Each point is reached from the start by the listed moves, each made once or not at all, plus a little noise. Say if it took an odd or an even number of moves. Then give how often each move was made.
(in the rows, 128 means zero)

Moves:
(1): [187 134 142]
(2): [124 169 130]
Start: [132 162 114]
Points:
[187 162 130] => odd (1, 0)
[130 206 110] => odd (0, 1)

Moves:
(1): [179 121 128 126]
(2): [141 192 132 153]
(3): [132 114 171 143]
(4): [124 105  98 181]
Start: [140 143 139 119]
Points:
[141 105 153 187] => even (0, 0, 1, 1)
[185 111 110 169] => even (1, 0, 0, 1)
[159 195 183 160] => even (0, 1, 1, 0)
[190  99 152 183] => odd (1, 0, 1, 1)

Moves:
(1): [179 123 110 135 131 131 139 136 137]
(2): [132 202 135 133 131 121 117 150 126]
(3): [131 122 179 125 138 125 147 129 124]
(4): [126 131 140 197 132 143 126 101 147]
(5): [138 131 130 120 185 142 136 131 128]
(6): [125 138 128 113 116 188 134 118 130]
Start: [115 120 162 128 113 158 128 136 104]
Points:
[178 120 195 113 169 235 170 138 111] => even (1, 0, 1, 0, 1, 1)
[121 139 178 176 158 249 141 103 125] => odd (0, 0, 0, 1, 1, 1)
[174 186 215 210 133 167 145 140 125] => even (1, 1, 1, 1, 0, 0)

Moves:
(1): [180 111 122 150 112 121 146 134 134 119 158 121]
(2): [134 169 107 128 121 149 128 129 130 108 157 137]
(3): [116 114 218 127 126 127 137 112 118 167 159 118]
(4): [126 141  97 184 110 159 147  81 141 126 117 148]
(5): [120 115 116 144 190 106 110 181 136 109 136 150]
(6): [161 138 157 107 128 176 129 125 135 143 100 139]
(7): [113 128 127 124 109 125 168 136 154 138 117 140]
(8): [115 130 130 145 131 124 114 173 133 136 116 111]
(9): [142 123 125 134 102 131  89 130 161  99 131 156]
Start: [125 127 151 148 163 143 108 125 158 139 112 153]
Points:
[ 99 157 180 236 195 161  99 164 182 141 148 181] => odd (0, 1, 1, 1, 1, 0, 0, 1, 0)
[173  88 185 249 162 145  92 122 209 119 178 204] => odd (1, 0, 1, 1, 1, 0, 0, 0, 1)
[146 165 149 141 222 188  92 178 173 115 117 196] => odd (0, 1, 0, 0, 1, 1, 0, 0, 0)

Moves:
(1): [167 128 141 145 124 120 119  92 149 100 128 123 141 127 133]
(2): [145 151 112 117 142 133 146 129 119  87 130 136 118 118 122]
(3): [111 154 178 126 104 140 136 124 134 131 166 100 114 119 142]
(4): [ 84 128 119 185 103 146 150 105 143 135  92 125 131 160 169]
(5): [114 106 145 150 169 131 132 139 109 119 123 112 127 135 128]
(6): [128 114 114 114 120 182 128 132  76 121 155 115 138  96 105]
(7): [139 122 123 138 137 129 179 122 156 136 144 138 126 124 127]
(8): [161 119 152 125 105 143 129 197 133 120  98 140 125 116 121]
(9): [126 141 110 147 146 159 121 122 153 116 129 152 150 112 108]
(10): [162 141 133 134 146 162  95 122 150 205 122 108  94 162 116]
(11): [133 143 108 160 118 126  98 176 117 114 176 117 137 178 127]
(12): [133 142 141 146 142 141 105 123  91 163 141 162 138 130 142]
Start: [154 122 129 147 106 119 108 140 123 135 118 121 131 116 107]
Points:
[149 175  93 249 107 161 150 158 101 131 157 165 134 186 150] => odd (0, 1, 0, 1, 0, 0, 1, 0, 0, 0, 1, 1)
[194 158 129 210  85 202 122 143 135  84 246  99 168  96  79] => even (1, 0, 1, 0, 0, 1, 1, 0, 1, 0, 1, 0)
[189 147 169 204  46 214 200 141 139  72 132 106 132  76 130] => odd (1, 1, 1, 1, 0, 1, 1, 1, 0, 0, 0, 0)

Moves:
(1): [128 136 131 124 137 131 109 136 135 120 121 116 125 133 104 120 126 140
 133 128 129]
(2): [133 148 139 133 123 152 130 115 111 123 122 128 129 135  95 120 137 127
 101 123 151]
(3): [111 125 123 121 127 129 131 126 124 125 133 135 108 117 128 137 137 119
 136 122 125]
(4): [126 142 117 116 132 139 150 108 127 141 135 124 130 159 137 101 129 128
 138 129  93]
(5): [129 138 109 133 134 112 138 127 118 132 108 117 122 143 143 137 140 127
 140 122 111]
(6): [130 120 134 130 141 131 132 117 128 126 114 135 125 138 127 115 135 133
 138 127 128]
(7): [128 112 130 117 147 134 147 121 124 141 134 121 138 125 117 127 114  94
 123 128 147]
(8): [118 124 131 139 139 131 137 122 119 122 132 127 115 126 124 127 114 131
 129 129 130]
(9): [142 141 121 139 111 126 121 113 151 116 129 121 131 136 111 116 134 143
 133 151 150]
(10): [128 125 121 151 121 145 141 158 121 139 140 139 132 113 105 153 125 141
 139 119 137]
(11): [116 130 115 147 129 134 130 134 131 146 138 134 125 164 137 126 142 110
 136 114 114]
(12): [124 109 121 123 117 131 135 136 151 128 114 125 126 127 137 141 112 138
 125 118 125]
(13): [104 137 114 128 126 130 125 150 132 136 125 146 132 148 106 132 142 154
 123 137 127]
(14): [123 147 141 130 121 107 136 115 130 141 140 125 130 123 124 119 128 125
 123 107 130]
(15): [157 128 128 140 123 128 131 144 146 144 114 127 123 122 145 116 130 128
 118 154 124]
(16): [ 94 123 152 132 112 126 128 126 130  80 120 113 127 120 112 150 151 134
 147 161 127]
(17): [135 115 123 121 117 126 155 154 133 109 138 136 131 160  97 126 128 136
 144 127 151]
(18): [131 107 138 155 119 122 134 122 132  94 102 137 143 114 118 135 143  94
 144 146 122]
Start: [126 169 136 125 127 129 123 132 135 122 141 112 142 144 117 112 120 122
 132 132 115]
Points:
[109 189  95 164 131 124 178 178 159 150 147 125 152 249   8 105 155 146
 186 113 160] => even (1, 0, 0, 0, 1, 1, 1, 0, 1, 1, 1, 0, 1, 1, 0, 0, 1, 0)
[109 229 155 172 116 147 169 131 121 112 121  75 122 167  52 104 147 152
 147 151  93] => odd (1, 1, 0, 1, 1, 0, 0, 1, 0, 1, 0, 0, 0, 1, 1, 1, 0, 0)
[108 127 109 179  81 116 188 179 202  69  83 111 159 225  59 138 175 101
 186 211 133] => even (0, 0, 0, 0, 1, 0, 1, 0, 1, 0, 1, 1, 1, 0, 1, 1, 1, 1)
[ 55 187 120 172  99 151 181 135 151 119 120 118 131 199  24 148 182 131
 160 126 151] => even (0, 1, 1, 0, 1, 1, 1, 0, 1, 1, 1, 1, 1, 1, 0, 1, 0, 0)
[132 107 145 179  97 160 225 145 190  55 104 110 155 176  39 112 128 115
 204 212 141] => odd (0, 0, 0, 1, 0, 1, 1, 1, 1, 1, 0, 1, 0, 0, 1, 1, 1, 1)
